Each wall is flat, endless, passes through zero and stands at right angles to its row. A trip goes straight from one point to another. List the walls that it crosses, first one first.

Walls:
(1): 0.392 -0.022 0.073
(2): -0.043 0.001 0.120
(3): 0.140 0.156 0.069
(4): -0.116 0.073 -0.206
(5): -0.055 -0.328 0.036
(6): -0.229 -0.127 0.058
Trips:
-0.241 0.195 0.130 to 0.228 -0.037 -0.174 -> 6, 2, 1
0.002 -0.196 0.199 to -0.051 -0.143 -0.047 -> 1, 2, 4
0.136 -0.009 -0.039 to -0.288 0.496 0.160 -> 4, 2, 1, 6
-0.442 0.444 0.230 to 0.214 0.051 -0.054 -> 6, 1, 2, 4
0.112 -0.055 -0.152 to 0.133 -0.114 -0.237 -> none
0.057 0.225 0.075 to 0.135 0.159 -0.138 -> 4, 2

Walls:
(1): 0.097 -0.157 -0.149 0.284 0.239 0.177 0.278 0.208 0.139 0.097 0.089
(2): -0.051 -0.124 0.089 -0.136 0.046 0.042 0.132 -0.060 0.144 -0.232 0.079
(3): 0.096 -0.174 0.257 0.117 0.475 0.069 -0.113 0.040 -0.180 0.082 -0.292
(4): 0.244 -0.089 0.109 -0.193 -0.242 0.255 0.188 0.276 -0.166 -0.067 0.017
(5): -0.073 -0.086 -0.203 0.156 0.102 0.155 -0.291 0.099 -0.088 0.163 0.173
(6): 0.016 0.363 -0.210 0.101 0.035 0.326 -0.257 0.248 -0.002 -0.124 0.156
(7): -0.244 0.111 0.115 0.048 -0.123 0.142 0.140 0.172 -0.025 0.006 -0.272
(8): -0.037 -0.159 -0.175 -0.180 -0.193 -0.031 0.136 0.077 -0.152 -0.437
 -0.022
(9): 0.104 0.187 -0.068 0.146 -0.013 0.087 -0.081 -0.019 0.114 0.104 0.294
Trips:
0.482 0.155 0.383 -0.080 0.018 -0.128 -0.256 -0.425 0.312 -0.277 -0.161 to -0.322 0.074 0.271 -0.049 0.258 -0.079 0.121 0.168 0.101 -0.097 -0.130 -> 9, 7, 1
-0.011 0.072 -0.144 0.181 0.258 -0.165 -0.342 -0.076 0.124 -0.188 -0.125 to -0.196 -0.012 -0.024 0.090 0.146 -0.271 0.220 0.440 0.136 0.247 0.122 -> 1, 7, 6, 3
0.297 -0.438 0.026 0.169 0.187 0.195 -0.025 -0.083 -0.223 0.129 -0.145 to -0.282 -0.019 0.156 -0.115 0.229 -0.249 -0.043 -0.112 0.149 0.102 0.086 -> 4, 2, 1, 5
0.152 -0.050 -0.195 0.252 0.302 0.025 -0.110 -0.158 -0.026 0.157 -0.067 to 0.079 0.047 0.029 -0.005 -0.098 0.159 0.018 0.098 -0.089 0.175 -0.008 -> 4, 7

Walls:
(1): -0.028 0.221 -0.072 0.007 -0.315 -0.145 0.046 0.204 -0.111 -0.146 0.124
 0.024 0.172 -0.060 -0.043 -0.328 0.287 -0.416 -0.375 0.389
(2): 0.280 0.416 -0.150 0.183 -0.082 0.044 -0.021 -0.094 0.178 -0.115 0.064
 -0.149 0.351 0.110 -0.053 0.085 0.000 0.273 0.280 0.015
(3): -0.353 -0.204 -0.073 0.093 0.153 0.002 0.292 0.298 -0.065 -0.173 0.041
 -0.043 -0.140 0.023 -0.008 0.204 0.168 -0.072 -0.281 0.005
(4): -0.098 0.072 0.092 0.169 -0.061 -0.014 0.123 0.286 -0.090 -0.232 0.445
 0.095 -0.047 -0.181 0.182 -0.149 0.161 0.075 0.034 -0.192
(5): -0.064 0.396 -0.137 -0.095 0.211 0.015 0.094 -0.007 -0.128 -0.181 0.131
 0.045 -0.104 0.115 0.060 0.011 -0.052 -0.008 -0.307 -0.024
(6): -0.143 0.111 0.127 -0.084 -0.076 -0.225 -0.253 0.189 0.038 0.218 -0.253
 -0.021 0.188 0.185 -0.184 -0.083 -0.332 -0.044 0.218 -0.107
Trips:
0.212 0.017 -0.191 -0.374 0.061 -0.088 0.103 -0.346 -0.121 0.015 -0.159
 0.238 0.076 0.224 0.200 -0.124 0.120 -0.074 -0.127 -0.020 to -0.062 0.088 -0.223 0.025 0.010 -0.079 -0.096 -0.142 0.281 -0.186 0.169
 -0.455 -0.011 -0.025 0.040 0.033 0.093 0.029 -0.050 -0.052 -> 2, 3, 4
0.632 0.120 -0.255 0.104 0.251 -0.212 -0.205 0.514 0.149 -0.156 0.060
 -0.065 -0.082 0.088 0.235 0.089 -0.394 -0.148 -0.072 0.265 to 0.104 0.194 0.249 0.054 0.269 -0.157 -0.067 -0.105 -0.159 -0.180 -0.105
 0.161 -0.161 -0.197 0.076 0.315 0.012 -0.113 0.035 -0.128 -> 4, 1, 6, 2, 3
0.285 0.217 0.152 -0.311 -0.012 0.355 -0.090 -0.211 0.010 -0.308 -0.002
 0.294 -0.180 -0.015 -0.180 -0.130 -0.248 0.116 0.307 -0.067 to 0.122 0.010 -0.053 0.076 -0.154 0.011 -0.042 0.070 -0.119 0.050 0.201
 -0.181 -0.162 -0.155 -0.005 -0.203 -0.009 -0.043 0.124 0.021 -> 4, 6, 5, 1
0.301 -0.035 0.044 -0.024 -0.111 0.122 -0.356 0.163 0.030 0.167 0.103
 -0.256 0.018 -0.001 -0.346 -0.109 0.162 -0.026 -0.286 0.126 to -0.121 -0.344 0.126 -0.097 0.001 -0.388 0.363 0.225 -0.034 -0.148 0.113
 -0.204 -0.263 0.030 0.188 -0.056 -0.083 0.099 -0.010 -0.270 -> 2, 3, 4, 6, 1
0.208 0.329 0.088 -0.109 -0.166 0.352 0.134 -0.265 -0.236 -0.035 -0.060
 0.067 0.215 0.085 -0.302 0.011 -0.161 -0.040 -0.080 -0.075 to 0.158 -0.167 -0.042 0.173 0.097 0.078 0.162 0.040 0.264 -0.015 -0.025
 -0.061 0.037 -0.272 -0.067 -0.026 0.031 0.063 -0.111 -0.307 -> 6, 1, 5, 4, 3
-0.169 -0.388 0.067 -0.183 0.048 0.270 0.383 0.406 0.099 -0.131 0.058
 0.190 -0.162 0.039 0.144 -0.080 0.192 0.103 -0.084 -0.245 to 0.087 0.170 -0.372 -0.480 -0.085 -0.142 -0.127 -0.072 0.386 -0.288
 -0.218 0.090 -0.014 0.099 0.408 0.110 -0.067 0.233 0.304 0.399 -> 5, 2, 4, 3, 6

Walls:
(1): -0.122 0.157 0.140 0.112 0.164 -0.239 -0.144 0.069 -0.223 0.020 0.214
 -0.195 -0.091 0.134 -0.223 -0.070 -0.151 0.010 -0.178 0.372 -0.317
 0.037 0.176 0.172 -0.036 0.123 -0.225 0.167 -0.057 0.055 0.263 -0.015
 0.152 0.177 -0.399 -0.178 -0.447 -0.055 -0.178 0.114 -0.255 0.073 0.271
 0.136 0.064 -0.077 -0.024 0.135
(2): -0.125 -0.013 0.384 -0.066 -0.050 -0.166 0.059 0.079 -0.349 0.038 -0.184
 0.098 0.049 0.123 0.130 -0.188 0.114 -0.120 0.066 -0.160 0.081 0.437
 -0.054 -0.135 0.329 0.308 0.012 0.049 -0.120 -0.030 -0.020 0.357 -0.001
 -0.161 0.300 -0.095 -0.027 0.043 -0.058 0.080 0.143 -0.150 0.229 0.100
 0.128 0.184 0.278 0.081
(3): 0.292 0.093 0.138 -0.262 -0.252 -0.086 0.088 0.033 -0.028 -0.017 0.076
 0.296 0.405 -0.160 -0.079 0.249 0.365 -0.259 -0.013 -0.062 0.211 -0.041
 -0.049 0.178 -0.105 0.233 -0.093 -0.721 0.108 0.250 -0.056 0.188 -0.267
 0.337 0.195 0.046 0.202 0.117 0.195 -0.061 -0.112 -0.054 0.248 -0.093
 0.113 -0.003 -0.059 -0.092
(4): -0.207 0.094 -0.162 0.025 0.155 -0.049 -0.365 -0.262 0.149 0.018 -0.236
 0.008 -0.149 -0.301 -0.016 0.035 0.155 0.361 -0.132 0.010 0.096 0.225
 0.276 -0.034 -0.340 0.093 0.313 0.086 -0.191 0.267 0.073 0.236 0.258
 0.142 -0.240 0.016 -0.406 -0.035 0.204 0.204 0.226 -0.088 0.161 -0.091
 0.009 -0.158 0.093 -0.272
(5): 0.043 0.100 -0.112 -0.070 -0.232 0.075 -0.220 0.068 -0.286 -0.130 -0.032
 0.067 0.199 -0.083 0.081 -0.111 -0.374 0.091 0.023 0.005 -0.120 -0.033
 -0.134 0.200 -0.034 -0.069 0.217 0.046 0.271 0.381 -0.332 -0.148 0.062
 0.054 0.132 -0.093 0.068 -0.083 0.076 -0.510 0.025 0.108 0.175 0.248
 0.366 0.067 0.268 0.150
(6): -0.088 -0.159 -0.288 0.149 0.311 -0.013 -0.104 0.038 -0.386 -0.083
 -0.476 -0.062 0.209 -0.124 -0.054 -0.007 -0.084 -0.256 0.087 0.077
 0.070 0.008 -0.294 -0.235 0.283 0.386 0.101 -0.026 0.219 0.295 -0.428
 0.072 -0.073 -0.102 0.029 0.084 0.020 0.227 0.267 -0.041 -0.159 0.140
 0.261 -0.287 0.105 0.018 0.179 -0.097
Trips:
0.152 -0.015 -0.019 0.029 -0.093 -0.053 -0.148 -0.360 -0.205 -0.429
 -0.326 -0.042 0.094 0.172 -0.176 0.206 -0.120 -0.010 0.061 -0.387 0.001
 -0.004 -0.342 -0.082 -0.005 0.180 -0.086 -0.146 -0.279 0.117 0.064
 0.107 0.091 0.241 0.189 0.225 -0.138 0.038 -0.061 0.278 -0.092 -0.225
 0.294 -0.074 0.266 0.054 0.028 -0.034 to 0.188 0.166 -0.349 -0.246 0.193 0.214 -0.287 0.118 -0.343 -0.344 -0.343
 -0.170 0.085 0.139 0.206 0.002 -0.063 -0.222 0.160 -0.164 0.106 -0.058
 -0.017 0.109 0.294 -0.177 0.018 0.056 -0.141 0.087 -0.034 0.119 -0.341
 -0.078 -0.127 -0.124 0.248 0.268 0.045 0.158 -0.036 0.012 -0.206 -0.015
 0.255 0.165 -0.172 -0.127 -> 4
0.002 -0.226 -0.203 0.121 0.013 -0.009 0.147 -0.246 -0.628 -0.087 0.120
 -0.360 0.318 0.281 -0.071 -0.237 -0.347 0.269 -0.151 0.113 0.028 -0.093
 0.296 0.113 -0.212 -0.197 0.125 -0.122 0.023 0.070 0.086 0.275 -0.365
 0.009 -0.456 0.098 -0.130 0.239 -0.338 0.165 0.331 -0.247 -0.187 0.180
 0.140 0.069 -0.120 0.296 to 0.007 -0.112 0.125 0.092 0.056 -0.101 -0.015 -0.043 0.145 -0.065 -0.171
 0.244 -0.122 0.159 -0.056 -0.396 -0.021 0.011 -0.073 0.095 -0.074
 -0.129 -0.163 -0.110 0.025 -0.189 -0.204 -0.062 0.071 0.071 0.149
 -0.050 0.449 -0.196 -0.176 0.240 0.218 -0.139 0.017 0.214 0.316 0.037
 0.012 -0.107 -0.293 0.277 0.257 -0.131 -> 5, 2, 1
0.217 -0.002 0.185 -0.247 0.126 -0.121 -0.043 -0.028 0.076 -0.015 0.088
 0.144 -0.095 0.128 0.175 0.399 0.059 -0.168 0.302 -0.072 0.119 0.087
 -0.101 0.075 0.009 -0.150 0.104 0.031 0.290 0.272 -0.287 -0.136 0.024
 0.199 -0.201 0.171 0.042 0.028 0.073 -0.089 -0.260 0.069 -0.138 -0.133
 0.149 -0.434 -0.025 -0.117 to 0.058 0.232 0.009 0.045 -0.050 -0.351 0.107 -0.282 -0.096 -0.281 -0.108
 0.154 0.068 0.221 -0.120 -0.241 -0.057 0.032 0.211 0.057 -0.136 -0.096
 -0.155 -0.553 -0.050 0.094 -0.132 -0.221 0.003 0.227 -0.013 -0.101
 0.090 -0.212 0.203 -0.245 -0.202 0.118 -0.093 0.077 -0.108 0.006 0.291
 0.175 0.141 -0.203 -0.108 0.292 -> 1, 2
-0.069 0.145 -0.220 -0.172 -0.024 -0.028 -0.101 0.074 0.192 -0.084 0.088
 0.083 0.023 0.273 0.240 0.286 -0.185 -0.153 0.324 0.037 0.162 0.180
 0.043 0.026 -0.179 0.110 0.053 0.072 0.099 -0.077 -0.109 -0.160 -0.236
 -0.174 -0.439 0.100 -0.130 0.090 -0.167 -0.392 0.245 -0.287 0.248
 -0.204 -0.351 0.033 -0.231 -0.108 to -0.045 -0.233 0.254 -0.203 0.101 -0.141 0.082 0.138 0.118 0.039 -0.181
 0.059 -0.354 -0.161 -0.208 -0.135 0.076 -0.206 0.058 0.100 0.034 0.066
 0.288 0.068 0.142 0.098 -0.199 0.033 0.052 -0.404 0.258 -0.055 0.182
 -0.020 0.123 -0.044 -0.162 0.131 0.406 0.245 -0.013 0.160 -0.263 -0.052
 0.087 -0.079 0.250 -0.143 -> 1, 2
0.171 -0.119 -0.127 -0.071 0.025 -0.100 -0.067 0.383 -0.046 -0.255
 -0.284 0.162 0.303 0.579 -0.077 0.261 0.121 -0.002 -0.305 -0.118 -0.198
 0.003 -0.379 0.124 -0.010 -0.012 -0.102 -0.374 -0.107 0.160 0.027 0.018
 -0.123 -0.010 0.279 -0.118 -0.107 0.043 0.014 -0.020 -0.307 0.095
 -0.143 0.137 0.009 -0.137 -0.317 0.038 to 0.146 0.091 0.305 -0.034 -0.087 0.353 0.081 -0.076 0.046 0.114 0.126
 0.089 -0.184 -0.120 -0.278 -0.191 0.238 0.087 -0.066 -0.159 -0.186
 0.433 -0.040 -0.002 0.109 0.082 0.104 -0.068 0.220 -0.301 0.001 0.248
 0.009 0.262 0.088 -0.023 0.057 -0.002 -0.225 -0.008 0.001 -0.193 0.114
 0.031 -0.060 -0.021 -0.071 0.046 -> 2, 5, 6
-0.181 -0.568 0.140 0.095 0.200 -0.130 -0.216 0.124 -0.244 -0.246 0.114
 0.095 -0.245 0.066 0.220 0.394 0.018 0.113 -0.046 0.049 0.027 -0.134
 0.063 -0.066 -0.002 0.152 0.151 -0.132 0.040 0.072 -0.047 -0.068 -0.004
 -0.095 -0.038 -0.158 0.225 0.320 0.060 0.240 0.291 -0.248 -0.186 -0.139
 -0.202 -0.283 -0.333 0.274 to 0.194 -0.406 -0.116 -0.201 0.102 -0.049 0.000 -0.500 -0.281 0.096 0.195
 0.200 0.085 -0.169 -0.159 -0.050 0.082 0.035 0.035 -0.097 0.140 -0.041
 -0.073 -0.188 -0.464 0.167 -0.020 0.419 -0.122 0.103 0.173 0.090 0.171
 0.030 0.006 0.057 0.090 0.242 0.050 -0.028 0.036 -0.335 0.085 -0.389
 -0.131 -0.030 -0.012 0.119 -> 3
